Each row is a point. The window is the flat piece filled in between its corners: a triangle in 3 columns, a solid with four corners in 4, and so on. A path goes straight from each point to the next, and from the last back to the first. After which points does the path pass through the window?
In the rows, 128 means zero.

Window (3 x 3):
[[151  96 125]
 [ 91 169 136]
 [133 100  87]]
Path:
(1): [150 157  99]
(2): [166 124  87]
(3): [115  82 114]
(4): [ 96 135 145]
(5): [153 152 139]
(6): [160 129 117]
(7): [112 103 135]
(8): [ 90 114 140]
(9): [103 177 102]
(10): [164 118 103]
(11): [ 88 103 119]
(12): [112  95 101]
Through the window after points: 2, 6, 10, 12

Window (4 x 4):
[[109 101 185 119]
 [175  58 129 160]
 [123 128 113 148]
 [141 171 115 145]]
Path:
(1): [162 148 101 113]
(2): [123 156 137 182]
(3): [129 157 135 174]
(4): [160 154  96 107]
(5): [123 144 129 117]
(6): [103 154 156 164]
(7): [118 121 133 164]
(8): [138 125 128 121]
Through the window after points: 1, 3, 7

Window (6 x 6):
[[155  79 109  96  88 179]
 [102  76 158 196 147 112]
 [ 97  90  98 115 136 124]
 [131 144  91 124 123 105]
 [171 163 164 113 159  92]
 [ 64 111 139 140 123 109]]
Path:
(1): [142 113 122 140 135 151]
(2): [136 132 102 121 124 145]
(3): [134 108 110 118 109 109]
(4): [163 126 122 113 121  80]
(5): [140 140 115 126 143 124]
(6): [103 118 107 119 148 179]
(7): [120  87 120 135 113  74]
(8): [152  63 131 131 107 119]
Through the window after points: 2, 6

Window:
[[ 64 121 142 161 133  95  59 124]
 [ 93 134 173 133 125 118 130 126]
 [183 151 135 106 126 113 114 110]
 [181 134 167 117 153  81 132  65]
 [157 185  94 125 122 132 150  97]
 [137 126 126 173 122 144 186 154]
 [ 82  98 137 120 128  87  97 115]
 [ 92 124 130 154 160 171 155 151]]
Path:
(1): [ 91 107 143 163 119 136 117 100]
(2): [158 146 154 130 119 136 138  90]
(3): [140 134 121 101 158  82 165 164]
(4): [164 154 154 131 163  80 132 105]
(5): [160 120 140 112 110 128 137  52]
(6): [143 136 123 122 106 144 128  74]
(7): [129 178 133 133 153  92 142 154]
(8): [133 154 140 134 142  96 138 123]
(9): [120 135 144 121 102 114 108  95]
(10): [112 109 137 151 109 143 127  95]
(11): [132 140 131 145 150  96 171 182]
(12): [ 94 146 147 123 145  95 131 137]
Through the window after points: 4, 6, 10

Window (11 x 11):
[[154 111 140 136 131 119 137 166 151  92 156]
 [115 146 141 159 160 118 114 155 157 147  91]
 [106 145 148 153 121 104 110 185  94 175 113]
 [164 173 100 122 116 123 200 152 127  82 110]
 [191 111 171  84 142 143 116 140 129 148 120]
 [160  91 171 145  80 156 171  96 121 144 129]
 [162 120  92 180 154 118 171 114 103 146  94]
 [ 86 121 144 121 193 119 208 120 124 141 122]
 [164  99 138 135 114 149 119 106  80  89 102]
 [124  34 168 122  77 110  65 140 101 159  82]
 [103 118  72 159 162 152 115 181 124 129  92]]
Path:
(1): [118 112 111 109 125  99 105 116 124 154 120]
(2): [126 119 162 157 126 125 139 176 119 150 101]
(3): [126 117 131 154 160 130 159 160 133 131  95]
(4): [130 141 120 128 134 121 132 134 129 124 126]
(5): [131 146  83 128 152 113 115 102 125 130 119]
(6): [138 111 145 150 125 154 165 212 126 116  86]
(7): [170 106 148 178 133 127 166 156 102 125  98]
(8): [137 119  86 142 144 122 135  98 109 144 101]
(9): [145 122  78 132 130 121 110 114 119 166 159]
(10): [136 118 147 152 142 124 153 164 126 112 104]
(11): [134  96 166 149 129 148 153 163 134 134  91]
(12): [153 133 100 123 157 116 128  99 135 112 135]
(13): [153 110 125 124  88 118 133  92 134 137 145]
(14): [155  95 180 148 123 162 162 145 109 134 103]
(15): [145 119 142 179 161 140 163 146 110 130  73]
(16): [103 113  91 113 101 114 104 136 130 113 152]
Through the window after points: 3, 5, 7, 9, 13

Window:
[[215 148 106  93 104 117 133 107 109  81 131 161]
 [101 137 196 109 123 167  98 147 116 105  90  96]
 [110 149 142 142 131 176  90 122 133 105 160 108]
 [132 105 143 164 138 169  83 140 136 131  83  96]
 [176 104 123 120 126 100 181 106 120  75 151 120]
 [120 137 206 183 113 133 116 161 206 161 125 130]
 [ 72 123 150 154  91 165 105 118 145 114  90 137]
 [ 74 125 159 153 119 131  76 170 104 151 117 120]
 [176 168 101  99 163  98 173  79 127 106 122 140]
 [122 130 180 164 122 180 126 119  96 148 119 136]
 [185 124  95  64 110 130 171  97 132 135 146 121]
 [ 91 141 168 182 128 182 137 212 172 139 107 136]]
Path:
(1): [135 160 116 122  62 122 108 111 120 122 101  77]
(2): [140 173 154 149  82 175 156 170 148 127 125  91]
(3): [121 124 156 133 134 148 118 146 140 121 112 139]
(4): [134 115 181 136 135 137 106 152 168 137 126 144]
(5): [131 172 161 182  95 130 150 128 174 142 120 110]
(6): [134 152 127 156 110 134 142 132 115 122 124  99]
(7): [138  82 177 110 136 147 126 125 167 113 130 164]
(8): [126 107 151 114 131 171 103 130 123 123 114 152]
(9): [118 155 164 156 108 144 133 121 123 120 109 108]
(10): [149 163 136 135  97 126 137 133 125 117 116 121]
(11): [140 133 136 130 155 149 138 133 148 116 125 146]
(12): [122 116 147 116 148 141 131 123 127 126 131 152]
(13): [168 173 148 168  93 158 147 113 120 133 110  96]
(14): [129 163 136 133  89 121 135 123 149 127  90  77]
(15): [144 116 146 123 145 140 139 138 123 120 119 168]
(16): [152 109 151 123 161 151 126 144 124 119 134 164]
Through the window after points: 2, 4, 6, 8, 10, 12, 16
